Every row gives one point. The last column is the point's height on a tilted bowl or saddle (a function of degree 2), plus a little noise. Count its main directions that bend up, bend down and stay straight.
(in the rows, 128 means zero)

Points (18 x 4):
[[138 108 113 139]
 [110 154 129 157]
 [128 117 100 146]
 [124 173 110 155]
 [116 130 111 149]
 [150 137 140 114]
 [149 109 142 121]
 [118 175 126 162]
 [ 88 141 103 182]
 [115 138 153 131]
 [164 156 115 107]
 [113  74 100 175]
 [123 137 105 143]
 [174  59 167 158]
 [161 145 113 109]
 [131 187 121 158]
 [ 67  25 114 200]
 [115 156 184 117]]
Directions: 1 up, 1 down, 1 straight

Points (23 x 5):
[[146 109 192 114  69]
 [114 120 121 165 129]
 [143 160 115 158 136]
 [126 132 156 111 116]
 [ 85  95 130 121 108]
 [124 154 122  87 140]
 [122 103 164 125 101]
 [119 141 183 187  54]
 [124 127 114  52 106]
 [176 136 108 109 123]
 [ 82 133 160 130 100]
 [203 195  75 166 108]
 [121 123 182  86  83]
 [ 99 104 144 165 110]
 [100 172 153 162  95]
 [123 142 147 139 123]
 [142 117 190  90  71]
 [130 134 121 160 134]
 [184  93 118 142 108]
 [154 149  78 150 139]
 [146 135  87 117 135]
 [150 116 183 154  79]
 [126 102 109 155 131]]
Directions: 0 up, 3 down, 1 straight

Points (21 x 5):
[[ 87 190 150  98  60]
 [ 91 132 136 133 118]
 [154 168 111  47 119]
 [102 174  83 154  61]
 [ 87  87 120 129 135]
 [108  97  94 148 113]
 [144 116 186 162 105]
 [140 159 123 150  86]
 [140 135  91 143  90]
 [ 98 146 147 157 113]
 [156  73 118 122 125]
 [109  95  75  88  96]
 [153 144 184 135  99]
 [139 115 125 125 118]
 [121 161 185 120  90]
 [129  80 110  54 126]
 [137 130 158 112 117]
 [170 122 159 185  83]
 [168 105 164 111 130]
 [106 145 151 147 110]
 [136 129 113 148 102]]
Directions: 1 up, 3 down, 0 straight

Points (45 x 7):
[[151 143 133 148 174 104 109]
 [102 103  80  77  85 124 129]
 [161 105 123 147 106 124 125]
 [148  89 109 183 179 105 108]
 [176 133 167 156 152 149 107]
 [106  85  93  99 141 127 116]
 [173 119 139 151 143 165 114]
 [121 159 112 173 137 190  50]
 [184 112 173 126 158 112 113]
 [112 152  77 100 168 184  85]
 [168 144  78 126  81  76 188]
 [107 143 161 100 155 147 133]
 [141 173 102  75  92 134 130]
 [141  93 114 104  99 115 125]
 [153 127 126 176 123 157  88]
 [111  95 194 167 141 121  52]
 [148 130 118 115  94 142 117]
 [100 206 146 149  98  99 170]
 [105 137  87 173 114  78 151]
 [190 120 170 130 135 115 111]
 [123 159 136 170 118 152  87]
 [124 126 102 130 160  82 105]
 [ 94 114  92 140 151 109 101]
 [136 131 121 124 146 121 117]
 [135  97 123 134 110 147 117]
 [ 84 135 133 163 131 141  91]
 [ 69 100 147 183 104  97 112]
 [ 84 202 159 123 116 187 161]
 [105 119  97 143 155 124  97]
 [113 153 108 121 153 163 107]
 [149 166 107 122  91 146 127]
 [134 120 115  98 154 134 119]
 [126 144 133 108 140 152 125]
 [ 97  95 105 144 130 157 106]
 [155 130 146 133 174 137 119]
 [157 152 159  89 101  95 110]
 [ 47  67 171 102 127 195 216]
 [ 92 110 164 156 116 100  98]
 [131 128 101 142 112 108 137]
 [144  85 149  75 203 105 100]
 [158 171 108  45 117 113 112]
 [ 74 182  88 149 155  97 101]
 [167  76 159 135 113 129 109]
 [138 144 182 102 136 121 110]
 [195  79 143  97 151  86 121]]
Directions: 3 up, 3 down, 0 straight

Points (74 x 9):
[[123 107  75 116 159 157  66 126 146]
 [ 99 102 121 151 143 119 126 122 122]
 [131  92 157  56 152 153  88 134 101]
 [ 84 117 143 135 141 122 129 113 116]
 [117 118 136 172 131  60 120 105  91]
 [130 154 131 141 112  77  85 100 101]
 [145  73 157  84 127  91 153 118  86]
 [164 172 188 119 171 123 185 113  80]
 [138 177 114 136  94 170 118 102 117]
 [127 115 103 136 170  72 142 180 114]
 [142 150 104 164 138 131 158 122 121]
 [155 133 155 148 137 141 158  92 113]
 [108 149 171 124 107 120 180 114 106]
 [170 124 164 142 103 124 144 132 122]
 [145 104  87 190 112 131 127 149 150]
 [155 142 102  69  74 106 111 170 112]
 [123 133 154  85 125 160 146 125 118]
 [123 151 142 124 123 175 133 118 128]
 [ 76 120  98  87  73 181 137 143  89]
 [ 90 117  83 157  93 101 114  99  86]
 [109  95 156 110 152  84 152 120  94]
 [110 143 114 124  91 109 123 155 126]
 [124 119 126 143  99 108 117 122 122]
 [ 86 121 148 153 125 100 116 159 122]
 [137  83 124 149 136  89 135 128 108]
 [117  94 155 109 145  92 149 212  88]
 [148  91 154 148 160 153 107  56  89]
 [ 91 147 146 114 123 110 128 100 117]
 [140 126 136 117 139  93 133 139 118]
 [116 135  93 107  99  90 141  44  74]
 [ 99 133 127 157 123 104  81 116 120]
 [ 89 127 200 109 121 115 100  57 122]
 [ 93  98  98 100 170  73 149 113  76]
 [127 117 116 156 122  86 172 115  93]
 [109 156 129 143 152 160 131 127 137]
 [125 119 111 119 141 159 159  98 110]
 [128 164  95  80  24  96 136 154  77]
 [117 125 171 103 150  97 122 172 105]
 [ 69  96 120  83 170 150 148 182 110]
 [193 119 119 118  96 192  93  82  80]
 [131 138 148 152 121 136 110 110 132]
 [175 107 117 121 145 139 130 140 131]
 [114 175 161 181 145 157  78 126 133]
 [146  62 157  93 155  44 196 103  35]
 [104 200 135 128  85 119  92 184 116]
 [103 197 133 155 142 100 144 125  97]
 [139 108  87 135 135 116 108 108 116]
 [145 125  91 117 117 101 109 151 136]
 [124  89 110 142 104 166 163 108  92]
 [100 188 130 179 119  80 122 173 102]
 [113  70  80 142 171 145 165 172 140]
 [132 113 107 196 103  74 148 105  80]
 [160 110  77 150 147 188  99 101 120]
 [ 93 154 114 147 151 133 198 175 106]
 [112  82 203  84 107 125  87 111  96]
 [107 121 118 117 157 117 112 144 136]
 [109 148 120 167 137 141  95 199 188]
 [123  63 104  97 208  74 101 121  57]
 [124 149  99 159 121  68 190 125  71]
 [ 85  99 156 157  94 145 146 182 104]
 [118 105 138 174 116 140  86 116 132]
 [117 175  76  76 118 115 112 132 132]
 [137  74 118 150  75 138 171 112  75]
 [146 133 125 106 116  67 157  83  91]
 [119 128  80 204 123 132 129 111 114]
 [136 135 135 166 131 147 116 136 149]
 [ 83 226 127 179 166 110 137  90  53]
 [172 111 154 107  92 130 113  90 110]
 [114 154 101 137 145 177 180 118 113]
 [114 119  85  99 143 128 147 122 121]
 [115 135 122  71 129 119 125 198 125]
 [118 110 104 121 135 129  77 108 121]
 [ 58 166  83 165 144 112 158 187 128]
 [102 139 107 151 175 149 123 114 131]]
Directions: 1 up, 6 down, 1 straight

Points (64 x 9):
[[149 181 115 107 140 161 132 126 154]
 [176  76 112 171 180  79 149  95 142]
 [137 132 109 101 148  96 154 122 127]
 [153 122 159 171 167  84 118 118 132]
 [ 93 122 136  91 123 181 133 132 165]
 [115 154 139 106 125  87 146  91 150]
 [151 166 126 182 103 169 157  70 140]
 [153 137 185 129  26  94 148 119 229]
 [158 157 116 132 136 191 180 114 145]
 [140 123  85 120 135 138  95 126 132]
 [142 128 141 125 151 124  84 130 130]
 [ 42 127  93 145  97  87 140 142 127]
 [ 91 133  72 126 101 130 101 148 132]
 [146  79 154 105  65  46  92 120 212]
 [134 154  99 168  83 131 139 132 128]
 [176  68 155 110 128 136 101 150 151]
 [185 130 101 122 186 152 170 117 166]
 [102 136 149 162 159 146 127 123 137]
 [137 133 115  96  91 139 107 157 154]
 [112 103 102 115 135 115 120 154 120]
 [154 129 150 100 109 130 101 151 146]
 [ 87  96 161 189 118  82 130 154 165]
 [131 155 159  74  94 167 181 161 146]
 [119 115  88 136  32 120 115 166 187]
 [112 104  84 111 203 168  67 182 203]
 [132 169  87 113 124 145 156 148 142]
 [195 155 158 147 152 171  75  95 166]
 [116  77 126 180 141 173 151 184 171]
 [190  74 124 173 154 135 110 147 161]
 [154  47 159 128 133 140 164 169 157]
 [118 107 160 117 206 136 125 108 140]
 [126 105 143 126 102 122 155 158 133]
 [141  94 175 124 131 154 129 168 135]
 [111 101 133 127 113 148  99 128 142]
 [125 134 100 104 136 121 118 178 125]
 [141 121 129 151 114 104 152 121 129]
 [106 117  93  88 121 147 123 135 149]
 [132 132 102 118 164 106 107 110 108]
 [186 109  98 157 105 109 179 136 169]
 [143 178 173 107 125 115 154 147 148]
 [114 130 159  63  93 157  94 137 200]
 [104 126 121 182 162 148  86 144 142]
 [ 66 120 103 124  72 114 138 209 155]
 [169 134 139 168 106 132  87 169 145]
 [190 109  82 120 122 177 103  75 164]
 [180 106  69 112 159 117 129  80 141]
 [118  96 177 127 121 151 118 172 150]
 [144 193 160 120  98 137 110 143 157]
 [168 106  90 168 154  92 130 117 129]
 [ 67  52 119 108 128 137  98 101 160]
 [117  91 131 172 126 142 106 153 144]
 [139 101 106  48 102 103 143 188 175]
 [101 126 111  96 146 132 100 149 136]
 [ 83 154 101 142  86 125 165 141 135]
 [124 207 163 167 157 136 103 153 164]
 [171 118 107 175 129 103  80 152 143]
 [133 122 177 133 127 135  97 130 146]
 [123 156 143 190  99 117  92 110 144]
 [111  82 159 153 140 126 111 181 151]
 [121 106 107  95 138 144 143 119 138]
 [118 119 117 121 142 107 114 170 114]
 [158  94  75 112  95 147 136 104 163]
 [ 82  78 149 126 142 123 109 135 145]
 [111  63 132 116 118 125 141 170 153]]
Directions: 5 up, 1 down, 2 straight
